Rows are points. Any point is a mix of the corners, with weights that add up to 1. It lies inside the corners' shape when no weight is negative. Is each point inside? If not, which corners have a negative weight?

Corners:
(1): [-0.09 -0.52]
(2): [-0.40  0.18]
(3): [0.46 0.27]
Points:
[-0.07 -0.41] -> inside
[-0.13  0.03] -> inside
[ 0.09 -0.20] -> inside
[-0.35  0.16] -> inside

Corners:
(1): [-0.03  0.12  0.18 -0.16  0.18 -0.02  0.36  0.20  0.99]
(2): [-0.73 -0.18 -0.27 -0.07  0.04  0.38  0.01 -0.61  0.35]
(3): [ 0.58 -0.14  0.22 -0.38 -0.23  0.27 -0.35 -0.13 -0.15]
(4): [-0.59 -0.11  0.29  0.46 -0.02  0.39 -0.24  0.30  0.16]
(5): [-0.21 -0.37  0.24  0.19  0.01 -0.45  0.10  0.30  0.35]
(6): [ 0.61 -0.11  0.13 -0.03  0.59  0.05 -0.26 -0.29 -0.33]
(7): [ 0.07  0.04  0.21 -0.21 -0.19  0.38 -0.03 -0.20 -0.56]
(8): [ 0.20 -0.13 -0.27  0.03  0.10  0.39 -0.49  0.47 -1.22]
(9): [ 1.06  0.04  0.07  0.24 -0.28  0.36  0.17  0.03 -0.38]
(10): [-0.08  0.32  0.15  0.05  0.09 -0.52 -0.26  0.09  0.15]
Points:
[-0.04 -0.10  0.09 -0.17  0.06 -0.05 -0.06 -0.07  0.08] -> outside (4, 9)
[-0.08 -0.08 -0.16 -0.02 -0.14  0.27 -0.06 -0.29 -0.21] -> outside (1, 4, 6)
[-0.26  0.00  0.11 -0.06 -0.06  0.05 -0.09  0.01  0.06] -> outside (6, 9)
[ 0.20 -0.04  0.07 -0.07  0.06  0.32 -0.10  0.03 -0.15] -> outside (5, 10)
[ 0.26 -0.09  0.17 -0.16 -0.06  0.10 -0.12  0.01  0.10] -> inside
[-0.37  0.02  0.10 -0.20 -0.07  0.34 -0.19 -0.07  0.12] -> outside (5, 6, 9)
[ 0.20 -0.06  0.13 -0.15 -0.09  0.25 -0.16 -0.03 -0.31] -> inside

Corners:
(1): [-0.25  0.24 -0.28  0.09  0.38 -0.12 -0.14  0.44 -0.27 -0.19 -0.31 -0.68
 -0.19  0.31  0.08  1.15 -0.22  0.30  0.56  0.30]
(2): [ 0.08 -0.22  0.06  0.50  0.36 -0.16  0.10  0.47  1.18 -0.29 -0.30 -0.07
 -0.21  0.03 -0.19 -0.29 -0.10 -0.20  0.40  0.24]
(3): [ 0.23  0.12  0.01 -0.13  0.35 -0.28  0.01  0.44 -0.25 -0.29 -0.29  0.12
 -0.43  0.08 -0.02  0.55  0.18 -0.12 -0.38  0.02]
(4): [-0.11  0.00  0.40  0.28 -0.29  0.49  0.15  0.01 -0.36  0.16  0.57  0.18
  0.06 -0.40  0.41 -0.12  0.14  0.42 -0.25 -0.44]
(5): [ 0.57  0.21  0.10  0.29  0.23 -0.13  0.10  0.31 -0.33 -0.24 -0.19  0.13
  0.30  0.17  0.17  0.07 -0.03  0.11  0.38  0.23]
(6): [-0.09 -0.29 -0.05  0.25  0.06 -0.21  0.47  0.41  0.09 -0.31 -0.31  0.13
 -0.03  0.19 -1.28 -0.05  0.17  0.00 -0.10  0.08]
(7): [-0.16 -0.29 -0.38  0.26 -0.07 -0.25  0.34 -0.45 -0.13 -0.67  0.23  0.19
 -0.41  0.51 -0.37 -0.10 -0.20  0.09 -0.05 -0.19]
(8): [-0.31  0.13 -0.32 -0.01  0.52 -0.22 -0.22  0.00 -0.03  0.00 -0.19 -0.15
  0.02  0.66 -0.25  0.32 -0.12 -0.09 -0.26 -0.37]
(9): [-0.16  0.16 -0.28  0.33 -0.70 -0.16 -0.23 -0.42 -0.45 -0.04  0.30  0.32
 -0.63  0.49  0.19 -0.06 -0.26  0.14 -0.18 -0.01]
(10): [-0.14  0.17  0.34  0.23  0.01  0.08 -0.06  0.15  0.26 -0.24  1.10  0.21
 -0.18  0.12 -0.52 -0.33  0.43 -0.09 -0.03  0.14]
(11): [-0.20  0.21 -0.25 -0.09  0.14 -0.31 -0.12  0.51 -0.40  0.03 -0.32  0.27
  0.06  0.53  0.15 -0.05  0.25  0.28 -0.49  0.12]
(12): [-0.05  0.10 -0.22 -0.56  0.47 -0.05 -0.19 -0.10 -0.16  0.14 -0.17 -0.15
 -0.29  0.44  0.23 -0.33  0.33 -0.04  0.25 -0.24]
(13): [ 0.44  0.45 -0.36  0.10  0.32  0.27  0.02  0.45  0.00  0.02 -0.05 -0.35
  0.60 -1.40  0.58  0.06 -0.14  0.30 -0.32 -0.09]
(14): [-0.04 -0.13 -0.19  0.28 -0.17  0.08  0.21 -0.78  0.94  0.38  0.28  0.11
  0.72  0.44  0.04 -0.32  1.45 -0.35  0.30  0.13]
(15): [-0.06 -0.36 -0.38  0.24  0.44 -0.01 -0.09  0.30  0.11  0.03 -0.04 -0.50
 -0.01 -0.09  0.18  0.27 -0.13 -0.33  0.01 -0.20]
(16): [-0.13  0.19 -0.37  0.11 -1.04  0.19  0.24  0.38  0.10  0.09  0.91  0.08
  0.05  0.14  0.15 -0.37 -0.18  0.03  0.12 -0.08]
(17): [-0.21  0.11  0.06  0.28 -0.15 -0.03  0.07 -0.35 -0.49 -0.58 -0.12 -0.40
 -0.28  0.46  0.04 -0.02 -0.17 -0.08 -0.05 -0.23]
(18): [-0.02 -0.24 -0.22 -0.26  0.37  0.41  0.14 -0.70  0.28  0.19 -0.08 -0.75
  0.44  0.38 -0.10 -0.12  0.17 -0.12 -0.21 -0.05]
(19): [-0.15 -0.13 -0.32  0.14 -0.29  0.85 -0.32  0.07 -0.31 -0.22  0.59  0.01
  0.33  0.28  0.16 -0.33  0.07  0.09 -0.44 -0.35]
(20): [-0.07  0.27 -0.15  0.44  0.49  0.28 -0.02  0.22 -0.17  0.04 -0.43  0.16
 -0.34  0.45  0.20 -0.06  0.41  0.02 -0.25  0.26]
(21): [ 0.03 -0.20  0.39  0.00  0.38  0.18  0.18 -0.42 -0.08 -0.07 -0.34  0.10
  0.44 -1.12  0.41  0.07  0.13 -0.40 -0.42 -0.03]
Points:
[-0.08 -0.04 -0.04  0.15  0.00  0.11  0.09 -0.04 -0.13 -0.11  0.19  0.03
 -0.05  0.07  0.04 -0.06  0.07  0.10 -0.10 -0.18] -> inside
[-0.04 -0.04 -0.13  0.11  0.12 -0.02  0.03  0.04  0.04 -0.11  0.02 -0.13
  0.01  0.13 -0.01  0.03  0.04 -0.04 -0.02 -0.06] -> outside (20)
[-0.14 -0.01 -0.16  0.19 -0.08  0.07  0.01 -0.02 -0.01 -0.10  0.15 -0.03
 -0.07  0.15 -0.01  0.00  0.02 -0.01 -0.18 -0.09] -> outside (5, 12)
[ 0.12  0.05 -0.20  0.14  0.24 -0.12  0.08  0.21  0.19 -0.08 -0.14 -0.14
 -0.07  0.25 -0.06  0.09  0.13  0.01  0.22  0.22] -> outside (4, 8, 17, 19, 21)
[ 0.03  0.06 -0.07  0.07  0.18  0.01  0.00  0.04 -0.06 -0.14 -0.01 -0.06
  0.07  0.09 -0.01  0.03  0.11  0.07 -0.02 -0.02] -> outside (15, 16, 20)
[-0.09  0.01 -0.15  0.12  0.13  0.04  0.00  0.01 -0.03 -0.05  0.02 -0.11
 -0.01  0.19  0.03 -0.01  0.11 -0.01  0.00 -0.05] -> outside (3)
[-0.06  0.02 -0.18  0.15 -0.01 -0.04 -0.04  0.16 -0.12 -0.05  0.00  0.15
 -0.12  0.29  0.07  0.06  0.06  0.05  0.02 -0.04] -> outside (10, 13, 17, 18)
[-0.02 -0.18  0.09 -0.01  0.35 -0.01 -0.01  0.07  0.15 -0.06 -0.05 -0.02
  0.09  0.31 -0.22 -0.19  0.38 -0.19 -0.04 -0.10] -> outside (1, 7, 9, 13, 16, 20)
[ 0.02  0.07 -0.13  0.14  0.13 -0.11  0.06 -0.02  0.02 -0.18 -0.05 -0.11
 -0.18  0.20 -0.06  0.10  0.08 -0.13  0.01  0.03] -> outside (4, 11, 19)
